Every row gives one point. The points of each table are mixes of a few directions, plus a little noise. Count the directions of each table, and those that both share. Where both have some left over, give the other angles between the two spaces (their principal angles), to ten degrees, smallest first.

First, 5 rows:
[[ 2.5  1.0]
 [ 1.5  0.6]
 [-3.2 -1.4]
 [ 5.5  2.3]
 [-6.4 -2.6]]
Second:
[[ 2.1  0.9]
 [-1.8 -0.8]
 [ 1.5  0.6]
 [-4.3 -1.7]
 [ 5.2  2.2]
 [-7.1 -3.0]
 [ 4.3  1.8]]
Directions: first 1, second 1, shared 1

First, 7 rows:
[[-4.8 -1.0  3.1 -1.0  4.0  3.2]
 [ 4.7 -0.6 -0.8 -1.4  0.5  1.4]
 [ 3.7 -6.4  1.7  5.1  0.6  0.2]
 [-2.1  4.8 -0.2  0.5  1.1 -2.4]
 [-5.2  6.9 -4.4 -3.3 -7.2 -5.1]
 [ 0.5 -3.2  2.3  0.5  3.5  3.1]
 [ 3.2 -0.8 -1.6 -0.1 -2.2 -0.9]]
Second:
[[ 5.2 -3.0 -2.3 -2.5 -3.4  1.6]
 [ 0.3  2.4  2.3  4.1  5.1 -1.6]
 [-2.4 -2.5  1.0  8.0 -2.6 -5.4]
 [-0.3  1.4  1.1 -1.6  3.4  2.0]
 [-1.9 -1.6 -2.2 -1.9 -6.0 -0.7]
 [ 5.1  1.5 -4.4 -5.8 -4.6  0.9]
 [-3.7 -0.7  2.9  2.7  3.3  0.3]
 [-2.2  2.5  1.7 -2.7  4.7  2.9]]
Directions: first 4, second 4, shared 4

First (8 x 9):
[[ -0.4   1.7   6.6  -2.5   1.7  -0.6  -5.0  -1.4  -0.3]
 [ -0.1   0.2   0.8  -0.3   0.2  -0.1  -0.6  -0.2   0.0]
 [  0.5  -2.3  -8.7   3.3  -2.3   0.7   6.7   1.9   0.4]
 [ -0.1   0.5   1.9  -0.7   0.5  -0.2  -1.5  -0.4  -0.1]
 [ -0.3   1.5   5.7  -2.1   1.5  -0.4  -4.3  -1.2  -0.3]
 [ -0.4   1.6   6.1  -2.3   1.6  -0.5  -4.7  -1.4  -0.3]
 [ -0.1   0.4   1.7  -0.7   0.5  -0.1  -1.3  -0.4  -0.1]
 [  0.9  -3.7 -14.0   5.3  -3.6   1.1  10.8   3.1   0.6]]
Second (10 x 9):
[[-0.4  2.0  7.6 -2.9  2.1 -0.6 -5.9 -1.6 -0.4]
 [ 0.3 -1.3 -4.8  1.8 -1.2  0.4  3.7  1.0  0.1]
 [ 0.4 -1.4 -5.6  2.2 -1.5  0.4  4.4  1.2  0.3]
 [ 0.6 -2.7 -9.8  3.7 -2.6  0.7  7.7  2.1  0.4]
 [ 0.5 -1.8 -6.7  2.7 -1.7  0.7  5.3  1.4  0.3]
 [-0.5  2.3  9.1 -3.5  2.4 -0.8 -6.9 -1.9 -0.4]
 [-0.5  1.8  7.0 -2.8  1.8 -0.5 -5.3 -1.6 -0.3]
 [-0.5  2.4  8.9 -3.3  2.4 -0.8 -6.7 -1.9 -0.3]
 [ 0.4 -1.2 -5.1  1.9 -1.3  0.4  3.9  1.2  0.2]
 [ 0.0 -0.1 -0.2  0.1  0.0 -0.1  0.3  0.1  0.0]]
Directions: first 1, second 1, shared 1

First (8 x 14):
[[ 1.0 -0.7  4.3 -4.0  3.1 -0.3  0.0 -0.6  1.7 -0.2 -0.9  2.6  6.9 -5.7]
 [ 3.7  4.3 -3.0  6.6 -6.0  0.8  0.3  0.4 -3.6 -0.6  4.0  1.8 -6.8  6.8]
 [ 3.2  1.5  2.9 -0.6  0.0  0.0  0.2 -0.4 -0.2 -0.6  1.3  3.8  3.7 -2.3]
 [-2.0 -0.7 -2.3  0.9 -0.6 -0.1 -0.1  0.3 -0.1  0.5 -0.5 -2.8 -3.0  2.1]
 [-4.7 -2.6 -3.8 -0.1  0.6 -0.1 -0.3  0.6  0.7  0.9 -2.3 -5.6 -4.4  2.4]
 [ 5.5  5.4 -1.7  7.0 -6.2  0.8  0.4  0.2 -3.8 -1.0  4.9  4.1 -5.3  6.1]
 [-6.1 -5.3  0.4 -5.8  5.7 -0.5 -0.4  0.0  3.6  1.0 -5.1 -5.1  3.4 -4.5]
 [-0.2 -1.4  3.5 -4.0  3.3 -0.4  0.1 -0.5  1.9 -0.1 -1.5  1.3  6.1 -5.0]]
Second (11 x 14):
[[-1.4  0.2  2.7 -0.4 -3.4  2.0 -0.7 -0.6  4.0  3.1  1.4 -2.5 -1.4 -2.4]
 [ 5.2  0.8 -1.4  3.9 -1.0 -1.5 -0.2 -2.1 -1.4  0.6  0.7 -2.2 -3.0  2.1]
 [10.9 -0.7  5.6 -1.9 -2.8 -2.0 -1.9 -3.3  2.6  4.4  1.1 -3.4  4.3 -6.5]
 [-8.7  2.2 -2.8 -2.3  2.9  0.5  0.2  3.1 -1.4 -2.3 -0.6  2.2 -0.6  1.7]
 [-6.3 -0.7 -2.3 -0.8 -1.9  2.3  1.5  4.6 -1.6 -3.3  0.7  5.2  0.2  3.8]
 [-1.8  2.8 -3.3 -5.3  2.1 -3.0 -2.0  3.6 -4.3 -1.5 -0.7  0.6  2.2  0.5]
 [ 8.1 -2.7  2.5 -4.5  1.9 -3.3 -0.8 -0.3 -1.8 -0.5 -1.3  1.4  8.6 -4.4]
 [-3.5  1.0 -5.9  2.5  3.8 -1.9  0.1  0.1 -3.6 -2.0 -2.1 -2.4 -5.3  5.2]
 [-1.1 -1.5  7.5  1.3  0.4  4.1  2.0 -3.0  6.1  1.0  0.7  3.4  3.0 -5.3]
 [ 4.0  4.4 -3.2  4.4  0.3 -2.3 -0.8 -1.6 -4.0 -0.2  1.0 -1.3 -4.6  3.8]
 [-5.8 -5.7  0.9  3.3 -2.1  4.8  2.7 -0.2  4.7  0.4 -1.0 -1.0 -3.2  1.4]]
Directions: first 2, second 6, shared 2

First, 8 rows:
[[ -6.6  -1.8  -1.5   3.4   5.0   1.1   0.7   7.4  -4.0  -0.8  -5.2  -1.5
    0.5  -5.3   2.9   1.0  -4.3   3.3  -2.1   1.5   1.0   3.2  -0.7   0.7]
 [  0.2   1.1   0.1  -1.6  -0.1  -3.0  -0.6   3.7   2.2   2.1   0.9   2.0
   -2.2  -4.2  -1.6  -0.5  -1.8   2.7   0.8  -1.0  -1.3   1.2  -0.3   1.3]
 [ -2.4  -3.6   0.3   0.6   2.2  -1.7  -1.4   0.8   1.9   0.4  -4.0   1.5
    1.9  -1.6   1.8   0.1  -0.6   1.6  -0.4   1.9  -4.7   0.2   0.5  -2.2]
 [ -1.1   0.4  -1.8  -0.7   1.2  -0.5  -1.5  -1.5  -3.7   0.0   1.2  -1.0
    2.0   3.7   0.5   2.0  -0.3  -2.6   2.1   1.1  -0.5  -2.4  -1.5   1.3]
 [  0.4   0.5  -1.7  -1.1   1.0   0.3  -2.2  -4.6  -5.7   0.3   2.4  -1.3
    2.6   6.3   0.0   2.0   0.9  -3.7   1.7   0.8   0.7  -3.6  -2.3   1.1]
 [  0.7  -2.4  -0.5   0.6   2.9   0.2  -3.7  -5.0  -7.2   2.5  -0.4   0.7
    1.9   2.9   0.1   0.2   1.0   1.5  -2.6  -0.3   1.1  -2.0  -2.8  -0.2]
 [  0.7   4.8  -4.0   5.8  -8.3   6.6   3.2  -1.9   3.7  -0.8   3.2  -2.4
   -6.8   8.9  -4.5   2.6   2.7  -1.6   0.2   0.7   6.6   4.6   9.9   0.0]
 [  8.0   1.4   9.2  -7.1  -3.7  -2.8   4.9   1.3  12.7  -3.6   1.7   1.9
    0.0 -10.4   1.2  -7.1   2.2  -1.2   0.7  -4.8  -2.6  -1.1  -2.5  -1.9]]
Second:
[[  3.1   1.0   0.2  -2.6  -3.3  -0.9  -0.8  -5.7   3.1  -0.7   3.3   0.2
    1.7   6.5  -0.7   0.9   3.0  -5.3   3.6   1.0  -2.7  -3.7   0.8  -0.7]
 [ -5.3  -1.6  -0.3   4.5   5.7   1.6   1.4  10.1  -5.3   1.4  -5.8  -0.2
   -3.1 -11.2   1.1  -1.5  -5.4   9.4  -6.3  -1.7   4.8   6.4  -1.3   1.3]
 [ -5.2  -1.5  -0.2   4.5   5.5   1.6   1.3   9.8  -5.3   1.3  -5.6  -0.2
   -2.9 -11.0   1.0  -1.5  -5.2   9.1  -6.3  -1.7   4.8   6.3  -1.3   1.3]
 [  3.0   0.9   0.1  -2.5  -3.1  -0.9  -0.8  -5.5   2.9  -0.8   3.2   0.1
    1.6   6.1  -0.6   0.8   3.0  -5.1   3.5   0.9  -2.6  -3.5   0.7  -0.6]
 [  1.2   0.4   0.1  -1.1  -1.4  -0.3  -0.3  -2.3   1.2  -0.4   1.4   0.0
    0.7   2.6  -0.3   0.4   1.2  -2.1   1.5   0.3  -1.1  -1.4   0.3  -0.3]
 [  1.7   0.5   0.1  -1.5  -1.8  -0.5  -0.5  -3.3   1.7  -0.4   1.9   0.0
    1.0   3.7  -0.4   0.5   1.8  -3.1   2.1   0.6  -1.7  -2.1   0.5  -0.4]
 [ -3.5  -1.1  -0.1   2.9   3.7   1.0   1.0   6.5  -3.4   0.9  -3.7  -0.2
   -2.0  -7.3   0.7  -0.9  -3.5   6.0  -4.1  -1.1   3.1   4.1  -0.8   0.9]
 [  1.5   0.5   0.1  -1.3  -1.6  -0.4  -0.4  -2.9   1.5  -0.4   1.7   0.1
    0.9   3.2  -0.3   0.5   1.4  -2.7   1.8   0.5  -1.3  -1.8   0.4  -0.3]
 [  3.6   1.0   0.2  -2.9  -3.7  -1.0  -0.9  -6.7   3.5  -0.9   3.8   0.1
    2.0   7.5  -0.7   1.0   3.5  -6.2   4.2   1.1  -3.3  -4.3   0.9  -0.9]]
Directions: first 6, second 1, shared 1
